Each row of a before or after table is a point. The points were changed in one or more steps. Then noise was added and the rows were shuffled. The steps act on columns, c1 being the first. Write out the steps. A step turns or swaps two columns, mirrors them in a line or flattens them onto one, adds a multiple of one to another, or multiplies or shifts one. Angles are multiples of 10 degrees, from the lower column toward the higher: turns from -170 to 170, lines from 10 to 170 but not 90. Use the fewest steps. Two steps may share a column if one is a turn and the other turns, adds or multiplies; they go together, in the order done. Otherwise the lowest column goes first.
In the rows, zero is written as 128.

Before (11 x 3)
[[166  75 178]
 [ 68  29 193]
 [171 112 181]
 [ 14 146 119]
 [134 158  95]
 [156 146 139]
 [109 145 157]
 [154  97 175]
 [136  61 120]
 [164 115 165]
 [152 160 150]]
After (11 x 3)
[[140 140 144]
 [131 122 122]
 [137 152 157]
 [142 137 146]
 [122 149 152]
 [141 130 130]
 [140 140 142]
 [145 149 150]
 [104 120 118]
 [132  96  90]
 [ 82 131 131]]
Steps: multiply c1 by 0.4; flatten c2 and c3 onto the line at 50 degrees

Before (12 x 8)
[[125 129 114 137 130 150 121 130]
 [ 89 126 126 140 122 142 122 125]
 [124 147 145  99 118 112 116 134]
 [109 125 109 147 133  80 129 116]
 [120 140 127 150 132 129 125 135]
 [117 124 113  85 128 142 129 205]
 [104 171 128  45 182 141 125 121]
 [101 121 136 128 130 112 118 218]
 [114 140 128 144 154 151 188 126]
 [121 148 120 144 156 146 125 115]
 [120 218 115 135 127 149 162 112]
 [125 136 136 146 123 111 131 146]]
After (12 x 8)
[[108 114 137 131 146 117 108 218]
 [141 154 125 127 154 135 122 115]
 [ 94 133 130 128 148 141 117 125]
 [133 150 132 130 157 142 248 125]
 [121 216 120 125 132 101 196 112]
 [144 172 102 118 184 118 121 121]
 [120 131 101 119 135 143 130 206]
 [117 101 117 125 144  87 131 116]
 [125 139 134 130 136 123 122 135]
 [123 127 141 133 126 109 134 146]
 [118 136 134 131 123 106 104 135]
 [127 140 118 123 131 147 113 131]]
Steps: turn c1 and c5 by -40 degrees; turn c2 and c6 by -30 degrees; flatten c3 and c4 onto the line at 20 degrees; multiply c7 by 2

Before (13 x 12)
[[119 164 125  74 163 112 140 134 133 164 127 187]
 [135 163 137 127 131  94 123 101 150 158  78 148]
 [ 80  71 134  78 148  90 180 116 116 126 164 151]
 [134 155 148 113 118  82 133 146 162 110 213 135]
 [158 131  95  71 200 116 125 105  85 122 130 114]
 [ 69 129 159  87 113 131  90 125 116 116 105 143]
 [133 168 127 129 202 183 129 138 132 142 137  85]
 [138 174  58 106 107 146 117 112 162 153 129  82]
 [205 156 100 104 119 158  52 211 103 167  80 103]
 [158 162 163  69 170 124 180 107 124 109  97 132]
 [171 184 138 116 148 157 144 107  95 153 157 106]
 [118 166  98 131 163 147 140 164  87 110 146 106]
 [188 155  50 129  96 159 114  70 175 135 132 153]]
After (13 x 12)
[[213 156  98 147 121 159  51 210 104 125  97 107]
 [185 155  52 166  97 159 114  69 176 105 146 172]
 [ 82  70 133 117 146  90 180 117 116 150 145 136]
 [150 130  96 113 202 115 125 104  85 110 126 128]
 [137 163 124 113 164 111 140 132 133 164 118 161]
 [179 183 137 155 151 152 144 109  95 128 171 105]
 [138 169 129 172 205 184 129 139 130 137 165  80]
 [145 164 164 107 172 126 178 106 121  94  96 152]
 [124 156 150 153 117  83 134 145 161 109 190 150]
 [147 173  59 145 108 146 117 113 159 142 140  70]
 [ 71 131 158 128 112 131  90 127 114 146 110 129]
 [148 161 139 166 129  92 123 101 152 152  65 131]
 [111 167  97 171 163 148 142 163  87 119 157 113]]
Steps: turn c1 and c10 by -30 degrees; add -0.7 times c10 to c12; shift c4 by 40; add 0.5 times c6 to c11

Before (13 x 20)
[[163  68 107 151 164  93 137  94 164 162 100  72 167 168 123 130 154 142
  120 118]
 [ 90 144 131 150 151 108 133  90  85  80 112 147 109 112 118 137 112 172
  132 137]
 [125 184 110 136 116 155 170 140 164 170 231   7 179 128  82  74 124 136
  162 159]
 [144  86 127 119 127 157 165  63 161 138 118  81 169 145 103 104 131 133
  135 114]
 [148  66 126 128 190 137 154 101 133 135 123  92 211 155 106 151 141 151
  154  88]
 [102 106 126 122 141 131 122 129 115  51 146 137 126 118 141 140 167 120
  137 119]
 [157 171  90 127 108 163 207 156 100 172 220  37 182 114 104  46 123 145
  116 177]
 [101  97 126 178 121 147 147 130 120 101 119 123 131  88 125 147 112 145
  160 168]
 [121 128 112 147 101 148  96 113  73 120 103 127 158 127 102 143 148 158
  146 153]
 [162  77 110 163 142  96 161  91 169 137 144  92 197 121  62 114 155 127
  121  87]
 [107 127 143 160 113 152 142 132  96 119 103 119 142 125 139 172 154 149
  116  83]
 [124 159 141 137 123 160 135 172 112  76  92 119 159 140 115 124 116 149
  131 138]
 [115 115  62 149 125 141 136 120 104 101 108 119 128 136 110 147 110 142
  142 105]]
After (13 x 20)
[[103 128 164 104  98 149  98 114  71 122 103 112 115 129 125 145 188 155
  148 111]
 [116 108 134  66 118 145 146 131 122 100 120 113 126 175 155 146  82 136
  160 107]
 [140 190 170 110 160  88 136  94 166 164  98  77 112 158 100 129 210 109
  124 148]
 [112 121 138 118 121 161 136 175 113  82  93 112 100  96 129 124  89 147
  131 119]
 [114  99 189 112 105 161 204 153 100 172 219  39 113  96  94  49 113  95
  117  80]
 [134 127 129 134 142 125 119 127 113  57 146 138 132 149 156 141 247 124
  136 132]
 [106 112 113 109 147 110 130  91  86  78 111 120 142 119 160 135  82 175
  131 124]
 [ 78 149 188 111 139  98 161  94 174 137 144 100  83 176  72 110 209 112
  120 177]
 [106 144 182 119 124 145 133 118 108  98 107 113 174 134 137 149  71 135
  144 156]
 [ 86  99 174 116 115 157 163 142 168 168 231  18 101  77 113  72 116  74
  161 100]
 [112 184 184 145 185 136 159  98 135 136 122  83  67 164 101 151 166 130
  151 165]
 [128 126 125 112 113 156 140 132  95 118 102 105 109 133 152 175 202 144
  114 185]
 [110 167 155 137 129 160 165  63 159 138 118  79  98 156 102 105 136 113
  132 136]]
Steps: turn c1 and c15 by -70 degrees; turn c2 and c14 by -120 degrees; turn c3 and c13 by -140 degrees; turn c4 and c20 by 160 degrees; turn c12 and c18 by 30 degrees; multiply c17 by 3

Before (10 x 48)
[[167 168 116 117 139 148 183  90 180 126  90 130 173 112 128  86 150 156
  133 102  93 115 115 117 147 102  89 104 151 117 122 140 150 133 111 180
  101 118 122 121 140 147 151 143 160 108  91 130]
 [120  48  17 136 184 117 175 125 114 179 164 132 125  60  78 174 162 164
  137  91 168 138 144 170 178 176 140 117 121 174 107  89 213  79  60  89
  217 112 141 136  81 112 121 182 158 186 220 147]
 [155 130 100 114 145 173 159  98 145  70 136 110 130  94 144 152 158  83
   61 101  87  73 158 157 129  79 130 113 137 106 134 116 138 123  79 181
  107 151 132 126 117 130 112 132 101 109 121 113]
 [190 144 104  96 128 171 157  62 143 116 136 127 179 108 124 112 115 155
   64 121  68  64 153 119 133 150 138 152 152 105 143 153 125 163 144 193
  118  91 125 174 110 141  97 145 116 115  65 148]
 [ 99 105 111 161  76 128 126 234 129 113 135  67  82 149 116 163 137 110
  218 123 147 129  95 195 151 152 166 211 101 177 150 122 155 146 120 151
  134 186  96 165 111 105 128 167 108 151 182 144]
 [173 144 107  99 124 172 156  73 130  82 112 165 200  91 152 127 141 105
   99  84 120 114 117 116 148 159 141 110 154  93 126 141 120 169 107 149
  124 127 134 125  81  92 148 116  87 132 133 140]
 [150  92  74  67 121 165 188  65 158 117 143 145 117 108 113 116 134 103
   54  96 111  93 124 107 108 123 123  93 143  90 137 170 161 112 137 145
  119 141  94 165 130 124 133  90 128 120 118 141]
 [196 154 121 126 150 165 162  68 116 110 107 149 177 139 123 149 143 114
   88 115  95  70 135 199 126 148 158  57 152 110 147 117 130 132 143 170
  101 122 180 139 116 110 119  94 109 152  71 137]
 [ 76 159 142 149 109 130  97 175 108  98 144  93  66 182 125 168 133  96
  195 155 128 115 125 140 160 156 128 152  68 176 139 136 139 139 144 150
  113 197 146 173  93 118 105 186  88 155 198  96]
 [ 70 114 136 134 115 152 111 203 111  76 133  73 101 185 100 200 124 141
  173 149 135 125  97 127 144 135 117 184  34 189 171 106 168 120 104 140
   98 133  92 142 139 103 119 137 122 144 210 125]]
After (10 x 48)
[[122  44  16 134 184 122 174 127 116 181 165 134 128  61  77 172 163 169
  131 134 167 138 148 173 166 183 137 114 119 173 103 163 214  75  56  88
  221 109 138 137  82 108 123 182 157 186 218 147]
 [192 138 102  98 129 168 155  64 142 116 140 124 180 108 123 114 110 155
   67 127  67  65 148 121 137 153 139 150 155 106 144 105 123 165 145 185
  113  89 123 175 115 136  95 144 115 115  65 149]
 [ 98 107 110 157  72 126 128 234 130 117 132  64  84 150 117 161 132 110
  221 136 146 129  93 196 134 154 167 213  99 179 147 153 152 149 122 150
  134 185  93 165 117 141 126 164 110 153 186 145]
 [197 160 117 127 146 165 164  64 116 109 101 149 184 138 120 153 145 119
   86 121  95  65 134 199 139 143 160  51 155 111 149 148 131 129 145 168
  107 123 172 141 116 127 117  97 108 155  75 131]
 [ 75 157 140 145 107 130 100 178 106  99 143  89  62 183 122 171 134  98
  191 150 131 113 125 144 109 153 128 156  61 171 137 136 140 141 149 150
  109 198 149 175  92 141 104 186  88 152 198  96]
 [150 127 103 113 145 169 155  99 146  67 134 111 130  96 144 151 159  83
   63 117  87  73 158 155 153  80 127 111 136 109 138 138 138 119  81 183
  109 150 134 128 119 115 114 132 101 110 124 116]
 [151  95  73  64 119 164 186  68 162 119 147 144 121 108 111 111 134  99
   53 105 113  94 125 109 155 119 126  95 147  91 138 105 164 112 138 146
  116 145  97 164 135 169 131  87 129 121 123 146]
 [ 67 115 137 135 115 150 112 201 110  74 136  77 101 185  98 198 123 142
  167 142 136 131  94 127 111 132 113 190  36 189 169 162 170 123 107 139
   98 126  89 145 141 125 119 135 122 146 213 125]
 [161 166 113 112 136 148 181  91 179 123  92 124 168 113 128  85 151 154
  136 124  93 112 110 117 156 101  95 105 153 120 118 103 146 134 111 176
  101 121 120 126 142 123 154 139 159 110  91 134]
 [173 145 109 100 126 171 155  78 134  86 109 165 201  92 150 128 144 107
  101 122 122 117 122 116 172 156 138 114 158  95 126 149 123 167 106 147
  125 129 135 128  85 163 145 112  85 134 132 143]]
Steps: multiply c25 by 0.4; turn c20 and c25 by -70 degrees; turn c32 and c42 by 130 degrees

Before (9 x 64)
[[131  26 113 154 208 100 157 146  69 106 130  76 131  82 177 184 135  90
  116 106 128 114 126 163 106 142  91  82 113 148 124 130 138 142 116  72
  186 185 117 188 100 117 103 195 106 149 123 134 165 156 130 135 145  74
  133 124 206 124  81 194 113 163 146 144]
 [171 144  65 133 113 165 132 104 171 165 176 109 175 114 116  98 129 107
  145 186  90 149 103 176  95 137 119 151 117 151 139 153 145 143 168 139
  113 157 152 139 127 119  71 145 117 116 153 139 125 109  78  98 108 130
   90 168 117 140 136  69  83 162  87 110]
 [170 185 114 132 142 139 131 138 178 114 117 107  89 129 133  82 123 140
   88 162 129 148 156 144 126 114  86 133 145 109 131  91 133 106 144 109
  170 101 124 113 105 107 162 126  75 129 157  90 110  78 129 119 130 184
  136 115  50 137  92 107 119 161  97 116]
 [152 171 141 113  84 145  99 120 102 102 165  76 174 141 161 123 106 122
   86 107 146 168 105 123 136 143 119 120 151 140  43 105 159 163 112 134
  161 189  56 148 122 119  96  85  83 150  89  61 165 109  79 131 191 119
   81 119 149 154  95 136 116 157 117  71]
 [127 136 147 180 128 196 128 150 171  86  95  59 123 106 150 137 155 139
  142  94  71  52  52 149  44  73 154 122 108 128 206 129  94  85  94  90
  110 115 107 178 159 147 109 142 132 135  66 106  85  99 140 140  47 180
  134 166 163 183 111 157 169  84 160  92]
 [145 106 131 145  25 112 137 139 109 170 131 114 110 159 150 172 184 129
  147  91 128 160 204 179 158  93 150 125 132 145 107 138 138 102 147 141
  117 135 142 166 130 111 134 115  94  75 184 109 167 147 108  80 103 106
  141 168  93 172 180 148 100 112 140 170]
 [145 209  98  91  98 185  90  99  95 104 184 161 175 139 160 150 150 114
  156 136 153 153 134 177 110  81 161  96 151 146 145  74 203  81 163  98
  220 201  84 175  98 142 129 101 115 167  72  31 115 165  99 127 128 137
  129 214  73 122 179 104  92 126 152 126]
 [144  64 103 152 118 136 119 134 166 162 101 140 144 141 148 126 112 147
  168 126 138  83 145 126 163 189 134 147 105 110 198 155 115 110  47 117
   95 147 163 105 148 160 125 101 143 108  93 158 145 139 185 139 126 112
  113 147 132 154 164 116 150 143 102 138]
 [106 137 124  71  49  73  98 170 175 147 186 137 122 134 177 123 119 139
  154 124  93 116 167  75 130  81 152 126 136 168 130 104 115 148 115 135
  197 111  92 131 108 143 141  82  55 105 161  68 134 103 129  73 108 175
   67 140  68 114  72 109 113  99 105 120]]
After (9 x 64)
[[168 142 167 132 102 167 130 102 171 164 176 106 177 116 113  96 127  89
  146 128  92 150  99 174 121 136 118 152 115 152 138 152 151 144 164 138
  116 156 152 141 128 123  73 143 115 118 156 136 129 105  82  94 105 186
   91 170 177 141 133  66  84 158  98 114]
 [109 141 183  69 113  71 103 170 175 148 184 132 121 134 174 122 120 113
  156 176  90 116 167  68 159  83 146 121 136 168 133 102 115 148 117 136
  183 112  93 130 110 143 143  79  57 108 161  67 136 102 127  72 104 127
   71 140  98 111  67 108 115  99 107 117]
 [143 103 158 146 133 116 134 135 108 171 129 111 108 160 151 174 184 138
  147 110 126 158 208 180 177  95 150 123 130 141 108 128 135 102 144 140
  110 134 143 164 131 109 133 121  95  76 184 107 168 147 110  82 102  92
  137 167 107 170 180 144 102 115 137 172]
 [131  23  68 152 123 105 156 146  68 107 129  76 129  86 175 185 134 117
  120  72 127 115 129 157  88 141  93  83 112 152 126 129 139 143 118  74
  191 182 119 186 101 114 104 197 104 147 126 136 159 156 128 135 145 106
  130 123 179 122  83 188 109 162 164 144]
 [169 177 201 136 131 137 132 137 179 114 118 108  87 130 136  78 124 126
   87 186 130 148 156 143 123 112  86 131 150 111 125  86 131 104 144 103
  160 104 121 115 105 103 164 133  78 128 156  88 112  76 128 116 129 160
  133 117  99 138  91 103 119 162  94 111]
 [148 211 190  86 109 181  88  99  93 100 179 165 174 140 160 150 149 108
  158 138 156 154 132 173 130  81 158  96 152 143 146  75 208  80 164  95
  189 202  86 176  94 143 129 101 111 167  71  31 118 166 100 127 125 135
  130 211 135 123 181 107  91 129 156 125]
 [141  64 137 151 152 135 117 132 166 164 101 139 146 143 150 126 118 129
  172 113 139  86 146 126 147 190 136 146 107 113 202 156 117 104  49 119
  103 147 161 103 150 155 125 101 141 109  94 153 145 138 184 142 127 126
  119 150 157 151 163 115 151 143 103 132]
 [128 136  90 179  58 193 127 150 173  88  99  60 125 106 143 135 155 152
  145 184  75  51  51 150  88  73 153 120 109 127 206 129  94  87  95  90
   99 116 106 176 158 145 107 142 133 139  65 110  87  98 141 139  49  94
  130 168 128 186 111 162 170  84 151  94]
 [153 173 102 113 128 144 100 121 102 104 163  75 172 141 162 126 102 102
   84 120 147 169 102 119 149 145 120 118 150 147  39 106 159 164 113 136
  140 191  53 148 126 122  99  80  86 148  90  59 169 108  78 131 193 106
   81 116 128 150  94 133 117 157 118  77]]
Steps: mirror c3 and c57 in the line at 120 degrees; multiply c5 by 0.4; turn c5 and c25 by -60 degrees; turn c18 and c63 by -30 degrees; add 0.5 times c7 to c18; swap c20 and c54; add 0.3 times c48 to c37

Before (10 x 64)
[[136 134 125 147 111  99 147  83 109 103 156  77 128  69 127 146 103 129
   96  92 119 176 105 169 105  92 147 110 119  80 167  96  74 117  84  98
   78 128 145 127 170 154 173 141 205 167 141 163 107 126 112  62 121 109
   50 110 113  85 131  99 127 109 141 167]
 [140  71 176  94  91 111 181 131 170 183 149 205 148  97 126 116 109 178
  136 103 155 109 174 143 116 170 165 190 155 122 112 123 156 200 102 133
  127 100  92  68 179 117 100 143  94  86 154 113  96  62 133 117 146 121
  196 158  99 151 135 134 164 152  95 139]
 [162  99 164 121 109  77 132 179 148  72 148 114 188 170 146 154 174 157
  115 151 172 135 171 129  99 145  97  90  97 166  86 119 156 100 129 165
  150 114 166 138 132 143 109 172 113 109 177 145 154 154 102 104 123 106
  127  79 149  89 112 136 106 110 152  49]
 [141  74 184  56  97 169 153  76 151 164 105 211 100 110 136 133  84 173
  179  97 128 101 157 128 139 160 138 135 189 126 136 111 157 141 109 159
  142  81  79 107 165  98  95 170 101  70 167 147  78  61 133  96 132 117
  126 180  84 163 169 131 117 174  72 167]
 [105  90 136 131 132  60 159 165 157 103 136 112 141 125 187 158 174 155
   85 158 165 121 142 169 106 145  56 140 129 193  46 142 158 100 158 143
  155 108 150 117 170 143 121 179 128 131 161 127 127 167 125 143  86 174
   73  86 199 120 137 139  89  97 166  98]
 [139 130 146 108 118 105 173 167 165 132 125  81 185 146 118 139 127 143
  100 142 155 157 194 183  87 149  67 112  98 153  82 165 148  91 129 157
  137 112 168 113 156 125 141 183 136 140 133 111  82 148 104 121 128 171
  119  97 148  66 115  91  92 121 155  69]
 [113 180 127 163  86  93 128 120 115 108 114 106 117  92 167 147 108 132
   87  96 112 166  97 199 128  81 143  91 133 129 194 104  91 159  97  56
  144 112 165 124 130 145 150 121 147 170 130 180  88 102 128 103 166 109
   61 111  80 103 135  92 120 137 147 149]
 [131 180 106 193 104 149 117 142 105 118 123 111  99  54 154 170 110 143
   86 135 120 124  75 196 108 102 170  92 120 115 145 104 102 125  88  96
   85 107 166 162 159  91 116 137 182 155 106 173  93  83 101 115 177 114
   53 102  84  72 148  73 104 117 179 150]
 [147  83 175  87 140 139 178  98 174 165 161 195 137 123  80 125 120 162
  189 105 151 110 164 154 134 148 152 152 139 124 149 146 138 180 116 165
  147  74  89 142 145  81  67 133 111 131 157 133  89  40 125 145 154 150
  164 136  79 180 149 131 135 143  80 136]
 [160 207 104 171 102  97 128 145 120  94 141 115 101  48 123 185 132 131
  104 103 119 176 121 191 152  80 139  94 109 132 135 118 123 116  99  89
  137 150 152 125 150 101 121 112 159 171 118 219 147  99 113  79 156 109
   71 137 117  74 127  97 130 142 166 146]]
After (10 x 64)
[[135 134 126 148 110 100 147  83 109 103 156  76 128  69 126 148 104 130
   96  92 120 177 106 170 106  93 148  50 120  82 167  96  75 117  83  99
   80 129 117 127 170  95 173 141 123 168 142 161 138 125 112  63 120 108
   51 110 113  94 143  99 128 110 140 168]
 [163  98 163 121 109  79 132 179 149  72 148 114 187 168 147 153 174 156
  115 150 171 135 172 128 100 144  97 136  96 166  86 119 156 101 129 165
  149 115 146 138 132 122 108 172  88 109 177 144 100 154 102 105 123 106
  127  80 150 100 175 137 105 111 152  49]
 [138  71 175  95  90 111 180 132 170 183 149 205 147  96 126 116 110 178
  137 102 156 109 174 143 116 170 164 172 157 122 113 124 155 200 101 133
  128 100 128  68 180 127 100 143 183  86 154 113 161  62 134 117 147 120
  195 158  99 163  88 133 163 153  95 138]
 [161 207 104 172 101  96 129 145 120  94 142 114 101  48 122 185 132 132
  104 104 120 177 121 189 153  81 140  91 109 133 135 118 123 117  99  89
  138 150 121 125 150 160 121 112 100 171 118 218 118 100 112  79 156 110
   72 137 117  85 151  98 130 143 165 146]
 [147  83 175  86 140 138 178  97 173 165 160 194 139 123  79 124 120 161
  189 105 152 110 164 154 133 147 152 149 138 124 149 145 138 181 116 168
  147  71 101 143 145 159  67 134 148 132 156 133 181  39 124 144 155 150
  162 136  78 190  77 131 135 143  80 136]
 [105  89 137 130 133  61 160 164 158 102 136 112 142 125 187 157 175 156
   85 158 165 121 142 168 106 145  57 130 131 193  46 143 157 100 158 144
  156 108 102 117 169 114 121 180 141 132 161 127 122 167 124 143  85 175
   74  86 199 131 143 138  89  98 165  98]
 [138 129 146 108 118 103 174 168 166 132 125  81 186 145 117 140 127 142
  101 141 155 157 194 182  88 150  68 118  98 154  82 165 148  91 129 158
  138 112 140 113 157 115 141 184 114 140 133 110 172 149 104 121 127 171
  120  97 149  76 174  90  93 121 156  69]
 [113 179 127 162  86  92 128 121 115 109 115 106 117  92 167 148 107 132
   88  95 111 166  96 199 128  80 144 102 134 129 193 105  90 159  96  56
  144 113 102 125 130  98 149 120  94 170 129 180 160 102 127 103 167 109
   61 111  80 112 159  93 120 137 147 149]
 [132 180 106 193 104 148 119 142 104 118 124 109 100  55 153 171 109 144
   86 135 119 124  76 196 108 103 171  69 121 115 145 104 101 126  88  96
   85 107  78 161 160 152 115 137 103 154 106 172 173  83 102 114 177 114
   54 102  83  83 151  72 105 118 179 150]
 [140  75 184  56  96 169 152  76 151 163 106 212 100 112 136 134  84 173
  179  97 128 101 155 129 140 159 137 157 190 125 136 112 158 140 110 160
  142  82  67 107 165 140  95 170 130  70 166 148 185  62 134  96 132 115
  127 179  84 173  54 131 118 174  73 167]]
Steps: turn c28 and c45 by 80 degrees; multiply c59 by 2; turn c39 and c59 by 110 degrees; turn c42 and c49 by -160 degrees; shift c58 by 10

Before (11 x 64)
[[101  97 133 148 194  97 145 122 133 172 117 169 132 132 142 142  65 155
  143 137 142  93 172 127 152 161 129 125 118  90 169 111 140 134 115 151
  159 176 144 131  89  95 171 115 160 127 125 162  91 160 115 120 159 147
  128  97 123 140 152 158 178  87 117 162]
 [ 93 104 155  67 185 121 154 122  87 170 130  79  81 158 168 130 159 153
  134  85 123 141 168 156 119  90 107 113 196 163 144 134 116 151 128 151
  166 127 154 108 151 180 110 154 163 119 122 102 115 197 160  94 101 132
  127  70  96  93 169 155 139 167 177  83]
 [112 128 139 184 174 111 130 126 152 177  93 154 165 123 139 149  63 153
  120 160  89  91 132 107 153 128 112  94 143 111 184 104 140 114 118 144
  133 145 117  90 100  93 168  87 146 143 167 157 113 152  99 113 142 141
  124  95 119 129 157 148 181  92 148 161]
 [126 110 149  76 178  97 129 149 122 166 137  64 105 128 136 131 152 130
  111  62 109 136 121 169 111  95 112 118 172 135 120 161 123 168 127 160
  123 137 126 139 161 150 106 176 156  94 119  95 156 173 132  88 103  78
  153  81 123 135 134 129 164 164 139 108]
 [100 106 106 165 160 129 108 115 173 167 107 160 143 166 111 128  68 137
  120 174 130  93 123 109 156 156 119 148 125 128 137 136  91 101 124 117
  108 120 140 104 115 119 160 121 145 161 141 166  96 113 106 127 174 152
  106 112 124 169 168 170 138 103  97 189]
 [100  96 126 122 189  77 162 103 160 182  70 137 148 112 176 107 105 163
  147 174 132 113 148 112 152 131 107  97 162  93 166 108 130 110 110 144
  155 163 149 111 108  94 159  84 160 116 159 165 102 148 117 102 147 131
  156  93 167 121 112 137 135 114 128 181]
 [149 150 113 133 208 141 105 137 125 111 146 108 108 135 102  93 148  80
  123 108 136  84 110 174 127  75 157 166 127 125 116 151 185 146 170 129
  116  94  95 174 170 128 122 152 100 138 101 118 161 124 126 146  96  95
  147 121 153 139  91  77 128 146 148 101]
 [171 137 124 121 170 110 133 141 130 125 173 120 126 129  93  99 146 126
   90 117 140 127 119 170 144  92  93 133 130 142 111 136 156 151 151 147
  143 106  99 177 153 156 136 163  90 143 133  81 159 141 126 135 140  91
  100 136 164 138  87 106 124 154 138  98]
 [142 149 146 129 151  99 106 114 127 131 144  84  91 144 100  92 130 120
  118 120 134 126 125 184 148  92 133 140 140 131  96 162 178 122 152 121
  128  98 120 166 167 150 153 164 116  92 103 103 133 157 127 134  73 113
   89 134 124 145  94  98 134 111 137 139]
 [158 163 113 141 122 108 104 158 178 115 158 156 154 151 105  99 122 114
   90 107 182  60  97 153 149  91 162 176 129 105  98 154 134  89 143  97
   83 100 116 159 154 126 174 140 119 167 111 133 123 107  87 131 155 104
   84 119 102 147 133 112 102 120 156 145]
 [146 174 125 136 104 111  93 154 152 119 158 130 129 188  85 104 107 109
  102 154 156  74 105 129 151 116 111 192 108  98 121 120 117 125 141 106
  118 112 112 137 203 106 147 143 119 179  84 155 113  78  80 147 134  95
   77 142 102 173 144 139 125 112 147 134]]
After (11 x 64)
[[149 148 111 133 208 141 105 137 125 111 146 107 106 135 101  94 147  80
  122 106 135  83 110 174 128  75 158 166 128 127 115 152 183 110 169 129
  116  94  93   8 171 129 123 152 100 137 100 119 161 124 128 146  96  95
  148 133 153 138  91  92 127 146 147 100]
 [112 128 139 185 174 112 131 110 151 176  92 169 167 124 139 148  65 153
  121 161  89  91 133 107 153 128 113  95 142 111 184 103 141 113 117 144
  133 147 117 213  99  93 169  87 145 143 167 158 111 153  99 114 141 142
  124 135 118 130 157 174 181  92 149 160]
 [ 99 106 107 164 160 129 108 112 174 167 109 173 145 166 112 128  68 138
  120 175 130  95 122 109 157 156 119 148 126 129 137 136  91 132 124 117
  110 119 141 201 116 118 161 121 145 162 140 167  98 113 106 128 174 153
  105 131 122 167 168 134 138 103  96 189]
 [141 150 146 129 151  99 106 113 127 132 144  94  92 144 100  92 127 119
  118 119 133 125 124 185 148  91 134 140 140 131  95 161 179 137 152 121
  129  99 119  35 167 150 153 164 116  91 103 103 133 157 127 134  74 115
   90 157 125 144  94  90 133 110 137 139]
 [ 99  95 127 123 190  77 162 100 160 183  68 159 148 112 177 106 103 163
  147 172 133 112 148 111 152 130 106  97 162  93 166 108 130 112 111 142
  157 162 150 166 109  94 158  84 159 118 160 165 102 149 116 102 147 131
  157 149 167 121 112 148 135 114 126 181]
 [156 163 115 140 121 107 105 165 178 116 157 173 152 152 105  98 122 113
   91 106 182  60  99 152 149  92 161 175 129 105 100 154 133 147 143  98
   83 100 116  58 154 126 174 140 121 167 112 133 123 106  87 132 155 103
   84 138 101 147 133  90 103 120 154 146]
 [146 175 125 137 103 111  94 156 153 119 159 125 130 189  85 104 107 110
  101 153 157  74 104 129 151 116 111 192 108  98 121 120 117 141 141 106
  118 111 113 118 203 107 147 141 118 180  84 156 113  78  81 147 134  95
   76 122 102 171 144 105 126 111 147 133]
 [101  98 135 147 195  97 146 107 133 171 117 169 132 131 142 141  66 156
  144 137 142  94 171 127 152 162 129 126 119  90 168 111 141  99 114 151
  157 175 145 141  88  95 170 116 159 128 126 162  91 161 116 120 160 146
  128 114 124 140 153 100 178  87 118 162]
 [127 109 150  77 178  96 129 138 122 167 137  79 106 128 136 131 153 129
  109  62 109 136 123 169 112  95 112 118 171 134 119 161 121  66 128 160
  123 137 127 106 161 151 106 176 156  93 118  95 157 172 134  88 102  78
  153 169 123 135 135 109 163 164 138 108]
 [ 92 105 155  68 184 121 154 119  86 169 130 103  81 157 169 130 159 154
  133  85 123 141 168 157 118  89 106 114 196 164 144 134 116  69 127 152
  166 127 154 182 151 180 109 154 163 119 122 102 115 197 160  93 101 133
  127 174  96  93 169 141 138 169 179  83]
 [170 137 125 120 172 109 132 142 132 125 171 106 127 129  92  98 145 127
   90 118 140 126 119 170 143  92  91 133 129 142 111 136 155 121 151 148
  143 106  97  20 153 155 136 164  90 142 133  81 159 143 125 135 139  90
  100 118 163 138  88  65 124 153 140  98]]
Steps: add -0.3 times c61 to c8; turn c34 and c56 by -130 degrees; turn c12 and c56 by -40 degrees; multiply c40 by 2.5; turn c40 and c60 by -140 degrees
